Rows are points. Each copy is the shape, with its points in the same order, turned, moved and blurred by noise. Is it also mirrored, or only turned?
In the rows, 100 means zero.

Shape (7 x 3):
| 119 | 124 | 116 |
|  95 |  24 | 133 |
|  99 | 108 | 131 |
| 151 |  77 | 132 |
|  80 |  88 |  44 |
| 112 | 120 |  84 |
| 159 | 136 |  38 |
Copy 1:
| 109 | 116 | 117 |
| 127 |  14 | 109 |
| 112 |  94 | 135 |
| 167 |  94 |  94 |
|  63 |  88 |  66 |
|  97 | 123 | 100 |
| 106 | 155 |  51 |
Copy 1 is: only turned
Copy 2 (7 x 3):
| 114 | 129 |  74 |
|  67 |  33 |  71 |
|  87 | 114 |  71 |
| 132 |  74 |  54 |
|  90 |  95 | 155 |
| 119 | 123 | 105 |
| 176 | 132 | 137 |
Copy 2 is: mirrored
Copy 3 (7 x 3):
| 101 | 115 | 112 |
|  73 |  22 | 154 |
|  72 | 101 | 122 |
| 121 |  85 | 156 |
| 100 |  50 |  50 |
| 108 |  98 |  83 |
| 170 | 110 |  63 |
Copy 3 is: only turned

Shape, 7 rows:
| 140 |  71 | 111 |  46 |
| 104 | 116 | 126 | 148 |
| 142 | 124 |  75 |  71 |
|  17 | 101 | 125 | 104 |
|  87 |  59 | 106 |  83 |
|  47 |  72 |  95 | 121 |
|  52 | 103 | 125 | 166 |
Copy 1 (7 x 4):
| 133 |  61 |  90 |  57 |
|  97 | 106 | 151 | 140 |
| 161 | 112 | 103 |  82 |
|  28 | 141 | 104 |  96 |
|  86 |  79 |  81 |  92 |
|  55 | 116 |  82 | 127 |
|  49 | 119 | 138 | 157 |
Copy 1 is: only turned
Copy 2:
| 117 |  67 | 120 |  36 |
|  35 | 109 |  91 | 110 |
| 108 | 100 |  56 |  51 |
|  93 | 154 | 159 | 134 |
| 119 |  81 | 134 | 106 |
| 101 | 114 | 131 | 153 |
|  49 | 132 | 119 | 165 |
Copy 2 is: mirrored
Copy 3:
| 141 |  84 |  91 |  39 |
|  87 | 117 | 133 | 138 |
| 136 | 134 |  70 |  70 |
|  61 |  42 |  79 | 141 |
|  90 |  63 |  96 |  59 |
|  42 |  74 |  95 | 105 |
|  44 |  91 | 128 | 149 |
Copy 3 is: mirrored

Shape (11 x 8):
| 119 |  84 |  75 |  80 | 123 |  94 |  53 |  39 |
| 164 | 120 |  90 | 147 |  58 | 122 | 115 | 108 |
| 153 |  80 |  54 | 171 | 101 | 130 |  54 |  38 |
|  62 |  52 |  93 | 154 |  92 | 125 | 143 |  76 |
|  64 |  51 | 118 |  70 | 101 | 137 | 112 | 136 |
|  68 |  82 | 112 | 128 |  63 |  55 |  71 |  85 |
|  73 |  74 |  83 | 113 | 141 |  62 |  91 | 106 |
| 166 |  60 |  71 |  69 |  85 |  72 |  72 |  84 |
| 123 | 125 | 142 | 101 |  95 |  85 | 117 | 112 |
| 109 | 102 |  95 | 160 | 114 | 111 | 124 | 146 |
|  95 |  34 | 144 |  87 | 110 |  69 |  98 | 130 |
Copy 1 (11 x 8):
| 137 |  91 |  92 |  92 | 146 |  77 |  67 |  86 |
| 119 | 131 | 112 | 160 | 114 | 161 | 142 |  94 |
| 138 |  71 |  68 | 171 | 166 | 130 |  89 |  69 |
|  71 |  25 |  84 | 115 | 105 | 118 | 163 |  79 |
|  89 |  38 | 125 |  63 |  83 | 101 | 132 | 155 |
|  83 |  78 |  91 | 129 |  56 |  78 |  86 |  78 |
|  75 |  78 |  90 | 110 | 109 |  41 | 118 | 131 |
| 184 | 112 |  82 | 113 | 105 |  88 | 113 | 118 |
|  96 | 134 | 156 | 107 | 103 | 107 | 131 | 104 |
|  60 |  90 | 114 | 157 | 112 | 113 | 157 | 131 |
| 116 |  54 | 144 |  98 |  52 |  58 | 131 | 141 |
Copy 1 is: only turned
Copy 2:
| 104 |  95 |  38 |  79 |  77 |  60 |  78 |  50 |
|  92 | 109 |  77 | 176 |  57 | 154 | 124 |  64 |
|  93 |  75 |  15 | 139 |  23 | 112 |  49 |  65 |
|  91 |  57 |  94 | 105 |  11 |  97 | 126 | 134 |
|  76 |  42 | 103 |  77 | 109 | 100 | 154 | 120 |
|  58 |  80 | 109 | 136 |  52 |  35 | 109 |  70 |
| 102 |  83 |  79 | 124 |  92 |  33 | 103 | 126 |
| 107 |  86 |  22 | 126 |  96 |  70 | 144 |  32 |
| 126 | 113 | 132 | 136 |  94 | 100 | 129 |  69 |
| 106 |  83 |  98 | 169 |  79 | 119 | 114 | 134 |
| 116 |  30 | 112 | 118 | 105 |  49 | 151 |  85 |
Copy 2 is: mirrored
Copy 3:
|  74 |  54 |  81 |  76 |  92 |  86 |  68 |  42 |
| 117 |  72 |  82 |  36 |  48 | 124 | 114 | 146 |
|  33 |  27 |  60 |  52 |  26 | 127 |  66 | 104 |
|  74 |  41 |  97 | 137 |  36 |  73 | 148 | 118 |
| 139 |  62 | 111 | 164 | 104 |  79 | 103 | 111 |
|  95 |  76 | 135 |  90 |  50 |  22 |  72 |  93 |
|  72 |  69 |  87 | 120 | 108 |  22 |  93 | 100 |
| 141 |  39 |  64 |  53 |  96 |  79 |  61 |  70 |
| 109 |  94 | 133 |  54 | 114 |  75 | 125 | 120 |
|  81 |  71 |  87 |  93 |  85 |  78 | 111 | 174 |
| 133 |  30 | 134 | 111 | 117 |  30 |  92 | 108 |
Copy 3 is: mirrored

Shape, 15 rows:
|  69 |  87 | 138 | 155 | 103 | 118 |  87 |  90 |  46 |
|  87 |  90 |  84 | 105 |  86 |  51 | 102 |  77 |  64 |
|  48 |  27 | 128 | 127 | 138 | 133 |  94 |  81 |  87 |
| 108 | 120 |  83 | 134 | 148 |  67 |  26 | 104 |  74 |
|  55 |  51 | 119 | 115 |  91 | 108 |  94 | 131 |  60 |
|  46 |  74 | 159 | 123 |  94 | 123 | 116 | 114 | 114 |
| 112 | 104 |  76 | 107 | 108 |  92 |  53 |  88 |  69 |
| 138 | 134 |  96 |  75 |  86 |  74 | 134 | 129 | 105 |
| 125 | 112 | 132 |  74 |  68 |  96 | 134 | 117 |  90 |
|  94 |  89 | 113 |  86 |  77 | 128 | 131 | 155 | 102 |
|  95 |  55 | 111 | 186 | 127 | 108 |  93 |  81 |  61 |
| 128 | 101 |  90 |  95 | 116 |  92 |  64 | 125 |  97 |
|  91 | 126 |  91 | 101 |  89 | 103 | 147 | 140 | 109 |
| 103 |  99 |  99 |  94 |  39 | 100 | 112 | 123 | 126 |
| 114 | 145 |  68 |  66 |  62 | 102 | 117 |  95 |  82 |
Copy 1, 15 rows:
| 103 |  97 | 144 | 116 |  94 | 115 |  80 |  29 |  96 |
| 141 |  70 |  91 |  78 | 106 |  99 | 115 |  85 |  87 |
|  52 |  51 | 142 | 131 | 126 | 106 |  67 |  71 | 112 |
| 111 | 116 |  40 | 127 |  89 | 109 |  71 |  64 |  47 |
| 111 |  68 | 155 | 106 |  99 | 134 |  65 |  92 |  93 |
|  87 | 115 | 169 | 105 | 131 | 112 |  70 |  95 | 133 |
| 103 |  96 |  67 | 101 |  69 | 106 | 100 |  81 |  65 |
| 135 | 141 | 111 |  92 | 101 |  95 | 148 | 149 |  67 |
| 123 | 132 | 153 |  82 |  88 |  81 | 134 | 129 |  80 |
| 102 | 121 | 164 | 105 |  94 | 132 | 113 | 149 |  92 |
| 108 |  74 | 117 | 169 | 100 | 104 |  91 |  36 | 108 |
| 103 | 118 |  84 | 123 |  77 | 104 |  92 | 122 |  61 |
| 115 | 137 | 132 | 104 | 122 | 137 | 140 | 132 |  91 |
| 123 | 126 | 125 |  85 |  78 | 115 | 123 | 147 | 128 |
| 110 | 123 |  98 |  57 |  77 | 117 | 167 | 120 |  77 |
Copy 1 is: mirrored
Copy 2 (15 x 9):
|  79 |  69 | 138 | 144 |  93 | 136 | 107 |  52 |  71 |
|  84 |  83 | 103 |  93 |  95 |  58 | 104 | 107 |  56 |
|  33 |  56 |  87 | 133 | 117 | 170 |  64 |  69 |  89 |
|  80 |  75 | 119 | 109 | 152 |  56 | 142 |  52 | 120 |
|  38 |  80 | 117 | 126 | 102 | 149 | 135 | 120 |  77 |
|  40 | 112 | 143 | 139 |  84 | 168 |  73 | 102 | 101 |
| 102 |  84 |  94 |  82 | 122 |  80 | 129 |  78 |  95 |
| 132 | 149 | 128 |  94 | 122 |  85 | 102 | 153 |  90 |
| 127 | 130 | 154 |  93 | 107 | 127 |  98 | 135 |  78 |
|  86 | 145 | 116 | 117 | 106 | 163 | 117 | 152 |  92 |
|  85 |  43 |  96 | 172 | 106 | 116 |  88 |  63 |  80 |
| 103 | 102 | 105 |  92 | 132 |  94 | 130 | 107 | 123 |
|  93 | 157 | 119 | 133 | 116 | 125 | 105 | 130 |  87 |
| 102 | 136 | 116 | 109 |  58 | 119 | 116 | 142 | 109 |
| 129 | 150 |  98 |  72 |  90 |  89 | 127 | 111 |  69 |
Copy 2 is: mirrored
Copy 3 (15 x 9):
|  90 |  85 | 140 |  95 | 122 | 131 | 101 | 142 |  51 |
| 122 |  72 | 105 |  52 |  95 | 114 | 149 |  91 |  89 |
|  85 |  27 | 115 | 130 |  89 | 113 |  59 | 107 |  37 |
| 116 |  82 |  63 |  54 | 139 | 113 |  86 | 153 | 135 |
|  98 |  69 |  95 |  99 |  74 | 123 | 111 | 155 |  36 |
|  51 |  86 | 123 | 140 |  57 | 114 | 104 | 131 |  70 |
| 133 |  97 |  85 |  48 | 106 | 112 |  85 | 117 | 107 |
| 135 | 155 |  88 | 102 |  64 |  79 | 158 | 100 | 126 |
| 118 | 140 | 123 | 109 |  54 |  88 | 143 | 111 |  97 |
| 109 | 137 |  88 | 139 |  42 | 105 | 127 | 137 |  66 |
| 121 |  56 | 127 | 120 | 133 | 163 |  96 | 116 |  72 |
| 129 | 104 |  65 |  92 |  91 | 100 |  84 | 132 | 116 |
|  94 | 146 |  77 | 124 |  79 | 103 | 159 | 109 |  87 |
| 103 | 130 |  90 |  95 |  21 | 129 | 129 | 108 | 101 |
| 118 | 166 |  86 |  60 |  74 |  93 | 131 |  84 |  90 |
Copy 3 is: mirrored
Copy 4:
| 140 | 131 | 104 | 104 | 100 | 101 |  21 | 104 |  75 |
|  88 | 116 |  82 | 115 |  79 |  66 |  87 |  71 |  96 |
| 195 | 125 |  57 |  82 | 122 | 105 |  50 |  89 | 105 |
|  78 |  67 | 105 | 109 | 165 |  71 |  41 |  74 |  99 |
| 135 | 124 |  58 |  75 |  88 |  89 |  45 | 126 | 108 |
| 160 | 154 |  88 | 100 | 108 | 116 |  73 | 144 | 130 |
|  84 |  64 | 103 |  92 | 115 |  92 |  63 |  68 |  96 |
|  58 |  97 | 113 |  96 | 100 |  94 | 150 | 132 |  90 |
|  89 | 121 | 123 |  76 |  76 | 101 | 130 | 136 |  95 |
| 109 | 111 |  78 |  71 |  86 | 123 | 111 | 165 | 110 |
| 170 |  92 |  89 | 133 | 109 |  79 |  33 | 101 |  64 |
|  88 |  61 | 103 |  81 | 129 |  87 |  88 | 109 | 106 |
|  81 | 115 |  75 | 118 | 104 | 127 | 124 | 148 |  94 |
|  94 |  93 | 100 | 107 |  63 | 112 | 119 | 138 | 143 |
|  48 |  93 | 105 |  94 |  72 | 134 | 126 |  93 |  96 |
Copy 4 is: mirrored

Shape:
|  67 |  57 | 128 |  78 | 130 | 115 |  75 |  78 |  96 |  52 | 141 |
| 125 |  63 | 143 | 125 | 121 |  91 | 136 | 126 |  63 |  74 | 104 |
| 136 | 144 | 114 | 112 | 139 | 112 | 104 | 109 | 142 | 114 | 103 |
| 111 | 138 |  67 |  75 | 112 | 115 | 121 | 129 |  96 |  90 |  97 |
|  96 | 105 |  79 |  69 | 141 | 110 |  79 |  52 |  51 | 102 |  93 |
| 102 |  55 | 123 |  80 | 125 |  89 | 140 |  70 |  88 |  94 |  73 |
| 130 | 143 |  67 | 136 |  58 |  51 | 137 | 123 |  86 |  61 |  65 |
| 145 |  83 |  89 | 133 |  55 | 137 |  88 | 112 | 138 |  51 | 155 |
| 112 | 114 |  97 |  71 | 101 | 101 | 142 | 103 | 112 | 123 | 149 |
|  94 |  55 | 147 | 126 |  61 | 123 |  73 | 117 | 113 |  94 | 149 |
| 156 | 111 | 110 |  75 |  94 |  89 |  78 | 105 | 115 | 115 | 117 |
|  97 | 124 | 135 |  51 |  57 |  74 | 133 |  93 |  69 |  95 | 151 |
|  74 |  58 |  64 | 100 | 110 |  50 |  69 |  79 |  53 |  74 | 154 |
|  74 |  92 |  64 |  55 |  87 |  61 | 113 |  94 |  63 |  53 |  71 |
Copy 1:
|  92 |  77 | 132 |  89 | 128 | 124 | 110 | 118 | 102 |  45 | 135 |
|  92 |  43 | 118 | 127 | 121 |  92 | 126 | 127 |  44 | 127 |  98 |
| 129 | 141 |  96 | 114 | 120 |  81 | 112 | 143 | 111 | 152 |  92 |
| 112 | 107 |  72 |  87 |  86 |  97 |  90 | 144 |  95 | 105 |  56 |
|  97 | 115 | 114 |  49 |  92 | 123 |  67 |  94 |  75 | 106 | 109 |
| 110 |  74 | 129 |  85 |  91 | 113 | 145 |  87 |  73 | 122 | 105 |
| 113 | 111 |  97 | 138 |  58 |   8 |  92 | 115 |  51 | 100 |  47 |
| 154 |  64 |  67 | 170 |  93 |  77 |  74 | 140 | 118 |  63 | 125 |
| 113 | 109 |  73 |  85 |  66 | 102 | 129 | 165 |  99 | 114 | 123 |
|  82 |  61 | 120 | 176 |  92 | 119 | 104 | 145 | 129 |  73 | 144 |
| 133 |  97 | 122 | 104 |  71 |  66 |  81 | 153 | 125 | 133 | 111 |
|  96 |  95 | 128 |  85 |  37 |  97 | 124 | 178 |  64 |  74 | 116 |
|  52 |  61 | 108 |  67 | 101 |  55 |  80 | 103 |  75 |  54 | 151 |
|  84 |  76 | 125 |  66 |  55 |  63 | 103 |  87 |  76 |  66 |  59 |
Copy 1 is: only turned
Copy 2, 14 rows:
|  62 |  36 | 126 | 110 | 112 |  69 |  68 |  67 |  96 |  93 | 130 |
| 118 |  61 | 104 | 164 | 140 | 107 | 131 |  91 |  50 |  94 | 103 |
| 137 | 138 | 115 |  95 | 134 |  68 | 131 | 105 | 116 |  96 | 121 |
| 121 | 104 | 100 |  86 |  89 |  54 | 151 |  96 |  89 |  70 |  72 |
|  68 |  82 |  83 |  56 | 139 |  80 |  95 |  59 |  92 | 101 |  59 |
|  83 |  58 |  81 | 122 | 131 | 125 | 142 |  60 | 109 |  98 | 102 |
| 159 | 132 |  29 | 135 |  83 |  95 | 134 |  80 |  55 |  37 |  80 |
| 165 | 107 | 146 | 134 |  52 |  71 |  76 |  44 |  71 |  94 | 125 |
| 114 |  92 |  95 | 100 |  83 |  51 | 156 |  82 |  91 | 138 | 114 |
| 118 |  70 | 135 | 143 |  73 | 107 |  59 | 101 |  73 | 133 | 134 |
| 153 |  93 | 106 |  62 | 104 |  90 | 118 |  89 |  82 | 113 | 119 |
|  82 |  75 |  64 |  87 |  65 |  77 | 144 |  85 |  31 | 129 | 135 |
| 103 |  23 |  46 | 111 | 104 |  46 |  53 |  54 |  75 | 109 |  84 |
|  85 |  45 |  42 |  91 |  77 |  91 | 122 |  65 |  81 |  45 |  72 |
Copy 2 is: mirrored
Copy 3:
|  89 |  52 | 159 |  89 | 154 | 135 | 105 |  77 | 119 |  93 | 145 |
|  83 |  61 |  94 | 143 | 119 | 140 | 147 | 136 |  97 |  80 | 120 |
| 147 | 102 | 148 | 108 | 103 |  64 | 140 | 133 | 111 |  84 |  79 |
| 102 | 127 | 115 |  67 | 102 |  87 | 127 | 129 |  75 | 107 | 104 |
|  91 | 127 | 124 |  99 | 149 | 123 | 102 |  53 |  89 | 119 |  86 |
|  70 |  53 | 102 | 105 | 110 | 131 | 140 |  76 | 111 | 104 |  77 |
|  94 | 131 |  33 | 103 |  68 |  79 |  95 | 140 | 110 |  65 | 113 |
| 158 |  51 | 124 | 107 |  74 |  84 |  79 | 124 |  88 |  85 | 177 |
| 103 |  92 | 128 |  96 |  99 |  69 | 153 | 111 | 112 | 147 | 128 |
| 113 |  48 | 166 | 142 |  86 | 130 |  88 | 125 | 135 | 105 | 167 |
| 145 |  88 | 117 | 106 | 115 |  90 |  98 | 133 | 122 | 139 |  96 |
|  96 | 111 |  94 |  88 | 105 | 116 | 145 | 109 | 163 | 157 | 163 |
|  48 |  86 | 107 | 125 | 162 |  93 |  59 |  80 | 104 | 114 | 159 |
|  46 | 105 |  69 |  51 | 115 | 125 |  85 |  89 | 109 | 106 | 111 |
Copy 3 is: mirrored
Copy 4:
|  69 | 108 | 140 |  80 | 148 |  91 |  92 |  78 |  82 |  41 | 131 |
| 118 |  53 | 125 | 137 | 100 |  55 | 116 | 113 |  58 |  64 | 126 |
| 112 | 111 | 133 | 136 | 141 |  71 | 129 | 132 | 143 | 132 | 108 |
|  97 |  99 |  63 | 104 | 115 |  89 | 140 | 122 | 132 | 107 | 112 |
|  92 | 108 |  65 | 104 | 171 |  87 | 112 |  61 |  80 |  96 |  74 |
|  92 |  52 | 127 | 114 | 117 |  74 | 129 |  70 |  87 |  69 |  67 |
| 117 |  85 |  45 | 164 |  50 |  37 | 104 |  99 | 145 |  93 | 110 |
| 103 |  94 | 124 | 141 |  90 | 129 |  82 |  89 | 136 | 100 | 195 |
|  73 |  80 | 108 |  90 | 113 |  70 | 155 |  90 | 115 | 140 | 137 |
|  76 |  90 | 158 | 106 |  87 | 102 |  54 | 100 |  77 | 105 | 159 |
| 136 |  92 | 114 |  94 | 122 |  73 |  97 |  85 | 125 | 144 | 121 |
|  85 | 111 | 101 |  63 |  66 |  42 | 138 |  59 |  81 | 121 | 134 |
|  58 |  71 |  64 |  99 | 154 |  46 |  60 |  48 |  83 |  69 | 148 |
|  86 |  82 |  43 |  83 |  94 |  64 | 106 |  63 | 117 |  50 |  80 |
Copy 4 is: only turned
